Every row gives one point. A path goes straight from each point to the next, and from the last back to the first. The post is the endless flat space through its rows: a point in 2 columns, a line in 3, a plane in 4, and so on, so that a path can go around it. How many times does the path go around the post? Going back the other way cancels.
(in the rows, 128 means zero)

Post (2 x 3)
[[165 114 107]
 [ 93 119 148]]
Path (28 x 3)
[[122  82  78]
 [102 105  87]
 [126 150 102]
 [170 141 121]
 [123 124 155]
 [125 162 148]
 [170 147  61]
 [180 103  73]
 [163  83 100]
 [175  69 148]
 [120 114 179]
 [138  63 161]
 [129  70  92]
 [114 127  76]
 [160 154  71]
 [119 135 143]
 [170 119 148]
 [128  68 172]
 [ 93  99 137]
 [169  85  98]
 [142 103 131]
 [ 84 116 172]
 [119  84 136]
 [ 54  98 123]
 [179 122  72]
 [146 153 122]
 [134 142 122]
 [110 136  98]]
Times around: 1

Post (5 x 6)
[[109 129  90  79 133 144]
 [175  96 192 156  68 131]
 [ 99 129 134 134 168 130]
 [123 123  93  90 153 115]
 [113  97 151 126 156 107]]
Path (30 x 6)
[[134 124 153 135 153 170]
 [138 126 192 139  98 175]
 [ 88  98 182 171 206 147]
 [ 88 130  82 102 141 177]
 [113 104 135 136 101  88]
 [ 83 117 163 127 131 107]
 [143 107 218 141 152 133]
 [154 130 100  81 103 169]
 [ 99  89 185 174 145 179]
 [ 71 115  97 142 171  94]
 [103 167 125 114  13 191]
 [134 123 158 111 123 112]
 [177  87  98  30 129 117]
 [126  85 142 122 152 140]
 [ 89 113  88 110 206  94]
 [107 112 118 111 134  89]
 [ 75 124 155 126 168 107]
 [138 127 115 104  59 153]
 [110 113 121 151 186  96]
 [126 109 122 115 164 161]
 [131 104 140  92 139 149]
 [117 163 109  92 191  99]
 [148 140 160 156  64 151]
 [ 62 162 129 168 185 150]
 [ 85 112 116 123 145 167]
 [147 110 120 120 163 139]
 [115 138  59 114 215  86]
 [142 115 123 137 151  79]
 [118 133 127 108 122 129]
 [141 123 160 117  95 161]]
Times around: 2

Post (10 x 11)
[[169  90  88 125  87 186 147 103 104 110 149]
 [121 132 194  98 162 136 160 120  90  97  94]
 [180 115  80 140  88 122 122 167 123 115 154]
 [ 97 125 124 107 155 140 113 126 144 142 105]
 [178 108 162 138 157 179 144 113 147 121 102]
 [ 74 150  78 162 102  70  75 109 154 118 105]
 [ 59 125 113 158 135  83  71 112 117 108 137]
 [159  68 171 105 105 128 140 141 121 106  91]
 [154  99 172 101 130 159 159 111 110 161 132]
 [ 87 119  99 147 129  66 125 127 152  99 125]]
Path (25 x 11)
[[106  99 116 118 157 147  71  84 134 101 105]
 [112  82  99  95  72 175  61 134 147  80  95]
 [ 98 117 160 119  64  43 135 142  92 125 132]
 [157 107 118 148 167 168 142 165 154 129 138]
 [123  50 122 155 160  65 164 118 142 162 141]
 [117 110 132 110 157 137 138  35 146 115  94]
 [148 137 139 115 157 169 149 119 109  77 161]
 [ 90 112 106 148 138 118  99 153 122  83 154]
 [140 150 165 134 221 139 180 187 124 143 108]
 [163  68 117 144  95  69 148 110  85 121 132]
 [157  90 155 131 130  65 132 103  83 104 155]
 [129 166 139 127 138 125 107 164 133 122 174]
 [130  87 117 162  82 159  95 151 136  93 157]
 [121  89 148 163 147 149 110  96 149  87  54]
 [156  83 149  79 155 162 170 112  91 178 138]
 [124  92  98 159 116  32 123 131 178  99 159]
 [119 118 216 168 132 107  92 108 160  70  59]
 [125 113 176 127  85 133 138 158  73 121 110]
 [ 73  47  80 139 126 182  97  89  96  75 144]
 [159 140 174 116 130  84 120 125 105 155  82]
 [127 118 127  71 126 190 134  42 147 209 109]
 [ 96 103  91 195 101 105  92  76 204 178 190]
 [114 127 123 129 173 169 134 148 120 128 135]
 [163 104 158 145 166 131 149 151 111  99 129]
 [140  83 121 101 101 130 115 109  73 143 128]]
Times around: 5

Post (17 x 18)
[[119 134 192 110 135  76 181 137 137 132 127 144 109 124 151 101 144 123]
 [149 109 158 106 178  78 155 134 193 116 113 122  77 144 146 122 186 139]
 [122  98 117  97 141 204 118 126  97 105  91 133 168 128 105 107 112 114]
 [123 135 156 118 171 113 169 119 163 148  68 161 126 139 180 117 133 119]
 [185 114 133 117 116  86 132 127 150 100 115 163 159 130 173 127 217  94]
 [185 135 142 134 100  92 176 103 158 104 111 122 134  86 142 103 150 126]
 [ 90 123 156 154 138 178  88 106 126 128 122 125 157  82 133 133  81 132]
 [129 131  93 121 127 182 101  83 111 125 147 165 137 125  98 115 123  83]
 [159 169 146  94 145  84 142 109 131 133 159 134 143 129 141 117 157 164]
 [120 115  95 117 104 201  88  79  48 112 130 101 118 109 144 125 115 109]
 [132  79  99 126 127 206 149 108  93 136 143 147 174 130 120 141 118 109]
 [113 159 139 158 118 119 144  72 100  70 161 112 141 118  98 131 149 144]
 [ 94 153 141 168 133 167 103 144 106 155 116  95 153 125 129 129 106 132]
 [136 115  80  60 112 193 141 126 128 101 108 164 139 121 131 158 148 118]
 [ 95 127 113 150  91  89  98  71  97 105 133  97 140 118  86 150 113 146]
 [147 149 166 125 219  88 150 136 158 139  94 169 116  82 147 135 115 114]
 [107 138 157 147  94 183  90  77  70 139 118 112 159 139  78 181 101 127]]
Path (31 x 18)
[[124  99 141 160 186 172 139 119 104 111  63 113 139  75 152  24  73 130]
 [ 39 130 135 118 215 127 172  90 136 126 149 164 152 130  65 153  89 199]
 [119 134 101  81  92 165 126 134 150 187  95 112 126 157 140 174 163 100]
 [200 190 127 109 214 146 206 118 126 104 160 183 179  69 154 156 122 111]
 [124 116 131 189 129 163 113  83 151 141 108 130 192 127 105 214 108 118]
 [100 154 182 124 155 109 178  57 119 132 140 108  95 117 138 116  62 114]
 [180 123 175 181 127 132 102 126 127 129  69 133 132 135 174 172 130  76]
 [108 116 127 160 120 143 143  82 112 144  95 152 150 167 162 112 125 152]
 [156 177 130 111 182 126  98 133 187 141 181 151 117 141 129 109 216 171]
 [ 75 109 118 124 160 160 123 124 107 139 105  70  15 141 138 138 159 105]
 [ 72 105 151 128 184 159 149 103 108 140 133 130  67  94 138 140  80  71]
 [133 154 127  51 107  98 156 138 114  86  75 140 150 165 170 143 137 147]
 [147 143  84 109 127 164  95  53  71  79 133 145 104 126 138 114 115 139]
 [129 142 155 159 168 122 170 107 119 117  45 146  93  75 114 149  97 127]
 [132 121 108 140 146 120 109 123 187 127  97 193 145 111 154 149 197  90]
 [102 145 139 137 140 143 123 104 160 120 115 120 142 148  88 167 197 102]
 [110 114 146  76  98 166 158 105 149  61 129 152 157 117  82 174 143 125]
 [148 110 107  89 120 174 124 119  91  99 145 153 158 198 121 174 151 136]
 [130 136 118 120 122 133  96 132  84  91 128 110 163 167 140 147 162 127]
 [ 86 114 148 144 123  37  63 107 179  97  43 161 114 159 160 152 147  82]
 [ 73  77 157 102 197  91 135 134 179  99 107 129  81 185 157 136 158 197]
 [153 146  94 108 132 109  97  84 132  75 111 191 112  93 161 140 150 109]
 [207 175  64  89 119 142 118 165 100 150  90 145 158  76 224 125 166 159]
 [177 115 136 160 127 156  26  78 106 139 149  98 120  44 124  92 153 100]
 [128  95  90 136 172 101  98  55 123 138 148  88 103  88 132  92 127  96]
 [158 163 108  82 132 154 181  69 148  98 176 162 205  73 185 106 124 129]
 [141 113 124 160 147 126  53  57 134 169 158 130 154  95 179 134 125 108]
 [150 112 133 147 108 145  97  75 104 121 110 105 102 154  63 107 172  52]
 [152 123 118  52  93 219 154 156 143  59 127 107 131 104  67 120 149  85]
 [142 185 138  88 160 118 120 126 118 130 112 203 123 148 145 161 155  69]
 [119 156 186 102 121 140 123 130 141 101  89 162  83 151 124 151 124 147]]
Times around: 4

Post (17 x 18)
[[128  70 149 137 122 151 142 122  79 171 117 107 118  95 112 170 167 125]
 [111 127 141 140 148 116 147 110 132  86 169 154 152 118 124 142 152 169]
 [170 136 111 150  75 110 128 133 181 135 159 141 150 117 116  91 150 158]
 [ 74 138 127 167 170 102 150  94 180  97 155 140 105 195 167 153 110  97]
 [122 131  85 115 146 140 132 141 146 109  51 180 147  97  90  78 124 176]
 [148 159 100 113 161 115 132 109  98 125 115 168 121 154 139 126 111 153]
 [107  89 121 112 101 136 165 110 153 165 174 169  78 116  99 115 198 163]
 [153 156 148 181 123 133 175 132 147  90 150 138  92 168  62 112 133 140]
 [114  65 128 166 141 171  89 145 139 168 112 139 168  90 123 166  76  83]
 [108  68 167 188 127  89 138 224 160 148  94 129 113  81  66 120 152 143]
 [ 93 135 154 138 126 131  97  93 131 126 149 127 121 118 169 138 116 145]
 [152 139 121 114 123 144 138 158 192 103 112 162 111 151 152  72 148 150]
 [148  98 135 148  93 132 146 173 171 160 131 117 116 184 132 152 150 146]
 [134 144 141 108 131  90 162 156 165 129  75 166 141 155  90  87 140 182]
 [109 153 117 112 164 135 151 117 150 143 132 102 124 145 149 117 139 137]
 [124 157 120 117 175 165  75 114 172 105  77 147 131 166 130 115 130 146]
 [103 120 154 146 131 136 150 161 138 133 103 186 113 107 121 162 149 138]]
Path (29 x 18)
[[156 134 121 137 110 109 199 151 158  94 125 134 140 133 102 113 144 175]
 [139  33 141 151 115 161 103 154  71 130  82 139 171 107  68 196 114 119]
 [203 146  76  75  89 166 105 125 111 108  59 225 121 131  93  99 124 171]
 [104 107  77 121 149 191 129 124 140  78 153 217 130 158 100 160 185 148]
 [139 109 115 128 167 151 113 155 117 159 127 138 151 145 124 154 127 132]
 [ 90  28 204 213  81  65 199 194 164 173 136 130  76 103 110 125 141 107]
 [106  82 183 217 168 100 144 148 172 124 170 165 127  97 116 171  97  55]
 [ 92  61 141 132 156 131 152 120 140  87  85 180 208  36 107 115 105 114]
 [153 174 136 156 148 136  57 107 149  62 131 134 151 142 177  96  59 109]
 [ 78 110  92  73 166 115 142  54 172 110 164 155 107 197 193 109 188 145]
 [114 122 170 217 105 102 100 120 137 104 168 174 111  83 118 149 150 125]
 [130 114 136 121 128 198 100 115 181 188 102 170 106 164 111 143  87 153]
 [148 130  98  36 131 125 174  87 164 180 135 163 105 122  95  52 159 182]
 [ 86 122 112  74 126 108 170  73 170 111 104 157 108 165 128  89 148 140]
 [109 166  71 112 187 168 118 114 107  92  73  96 122 145 178  89 114  94]
 [ 89 128  87 152 141 146 166 150 187 121 113 156 180 133 141 122 178 133]
 [149 129 138 133 174 136 134 116 173 124 127 187 118 137 109  96 147 152]
 [112 121 120 168 175 119 157  75 167  86 126  95  95 181 137 165 153 125]
 [156 131 186 197 102 151 105 128 191 133 171  95 140 128  73 163 127  75]
 [169 161 128 136 134 101 167 177 176  89 115 119 132 204 132 118 175 157]
 [139  84  77 117 123 137 203 218 124 123 121 195 129  74 117  73 200 174]
 [142 122 168 153 129 164 117 140 114 143 133 116 125 113 161 121 121 100]
 [135 130 156 145 126 142 117  83 126 122 162 157  77 103 169 122 139 137]
 [207 121  94 165 121 145 109 179 116 132  43 208 161  59  80 141  78 143]
 [162 126 101 113 138 157 132 143 136 123 112 139 110 141 132 152 149 158]
 [123  87  90 143  82 124 143 178  89 179 111 117  98 123 103 148 139 138]
 [156  83 107 112 118 109 120 132 131 200 187 119  91 146 125 113 201 148]
 [120 128  94 108 168 114 147 138 115 117 135 201 134 111 127 107 140 190]
 [ 87 132 175 153 163 153 101  77 182  93 132 129 114 157 135 142  91 150]]
Times around: 5

Post (17 x 18)
[[130 119 105  99 127 146 101 167 137  83 161 109  99  70 102  94 113  79]
 [128  99 133 111 118 111 125  91 103 150 124 141 130 136 119 175 122 128]
 [116 175 142 120 102  99 108 151 141 108  77  97 116 162 114 105 100 119]
 [ 55 164  56 137  99 115 154 104 140 134 126 142 140 150 126  52  78 111]
 [118 151 103 158  46  56 140 104 126 150 109  90 152 154 195 116  91 121]
 [103 142 124 137 117 176  80 136 134 121  69 100 110  78 106 118 123 103]
 [126 150  88 122 103  95 184 119 147 111 132 110 150 126 147 118 149 109]
 [108 115 125  92  63 153 151 114 181  86 152 127 136 132 136 179 135  84]
 [121 106 109 150 132  99 105 160 120  90 114  71 165 108 143 137 120 156]
 [133 111  92 103 133 155 158 113 147  85 113 188  86 177 181 116  90 167]
 [134 158 128 110  84 174  99 115 113 135 127 119 159  88 112  76 108  93]
 [127 154 151 126 125  63 101 106 159 106 118 114 128 141 123 113 156 124]
 [124 162 101 119  92 175  88 112 127 171 120 103 120 125  80  96  91 126]
 [143 175  79 101 103  75  75 121 139  94 105 121 150 116 164 107 100 117]
 [ 90 126  90 183 131 180 155  92 100 148 150 152 126 156 148 130 121  99]
 [136 190 178 114 170 145  78 156 124 140 148 142 115  99 145 130  95 142]
 [156 112 127 108 161 161 110 108 185 103 106 188 128 119 135 132 103  62]]
Path (30 x 18)
[[ 90  97 155 160  75 123 116  51 129 128 142 139 169 163 171 139  53 101]
 [143 202 134 113 109  42  91 135 117  90 170 102 103 131 207 124 125 135]
 [141 121 113 127 125 118 114 127 106 170  71 119  85 131 174 114  96 130]
 [124 155 138  67 147 101  73 153 132 128 157 153 108  59  92 135 114  40]
 [103 123 172  86 117 130  67 110 111 153 116  92 114 117  84 115 123 170]
 [ 82 168 115 156  54 119 133  67 164 101  98  59 141 183 129 102 138 136]
 [115 151  50 106 118  80 131 158  95 101 200  96 111  50 158 142 100  96]
 [168 127 115 129 129 117  94 127 110  93  81 156 127  73 166 115 117  98]
 [125 154 195 124 141 188 143 176 175 149  94 127 162 107 110  69  81 149]
 [117 108  95 141 107 148 143 132 151 112 138 120 108 139 125 122 123  42]
 [134 127 123  94 124 207 157  72 149 127 190 183 135 140 158 144 118 117]
 [164 100 120 158 154 127 184 143 127 150  91  95  86 124 161 145 103  85]
 [ 91 190 136 100 149 127 141 141 158  91 138 162 138 145 126  97 134  85]
 [158 139 106 157  55 123 115 147 173 165 127  91  94 168 153 114 107 135]
 [129 221  56 143  43  78  98 117 128 112  91  87 141 105 163 117 155 106]
 [ 83 135 105 171 105 126 209 158  93  94 120  75 165 133 132 136 101  97]
 [ 76  76 157 173  91 121  70 115  51 114 176  71 123 106 105  68 103  79]
 [ 67  88  50 136 142 115  63 140 102  96  86  89 130 121 131 152 107 120]
 [131 154  93 128  72  85 118 108 130 149 111  53 195 116  93 145 179 120]
 [129 210 106 149 150 100  40 130 167 107 140 165 217 116 141  57 105 157]
 [129  82  78 147  61 133 122 101 142 145  73 114 164 111 176 123 166 125]
 [ 57 169 145  88 109 180 112 144 115  72 109 131 103  96 196 157 151 102]
 [164 166  82 108 182 119  72  59 152 129 128 133 141 105 124 122 137 138]
 [100 170 157 154 122 140 120  93 115 157 169 145 105 128 146 119 120 141]
 [140  84  98 117 118 206  97  91 153  67  82 178  85  82 113 175 154  77]
 [ 77 150 124 136 127  89 150 145 202  80  73 114 136 207 102 141  51  91]
 [ 51  80 134  70  91 187 117  85  70 115 143 182  90  87 191 178  96 164]
 [129 129  76  72  85 107 193 100 165 137  70 124 184 106 155 138 135 163]
 [151 128  65 120 127  93 146 172 131 102 154 121 156 117 159 124 144 157]
 [110 141 142 133 139 160  92 136 172 102 133 145 160 131  96 150  91  85]]
Times around: 1
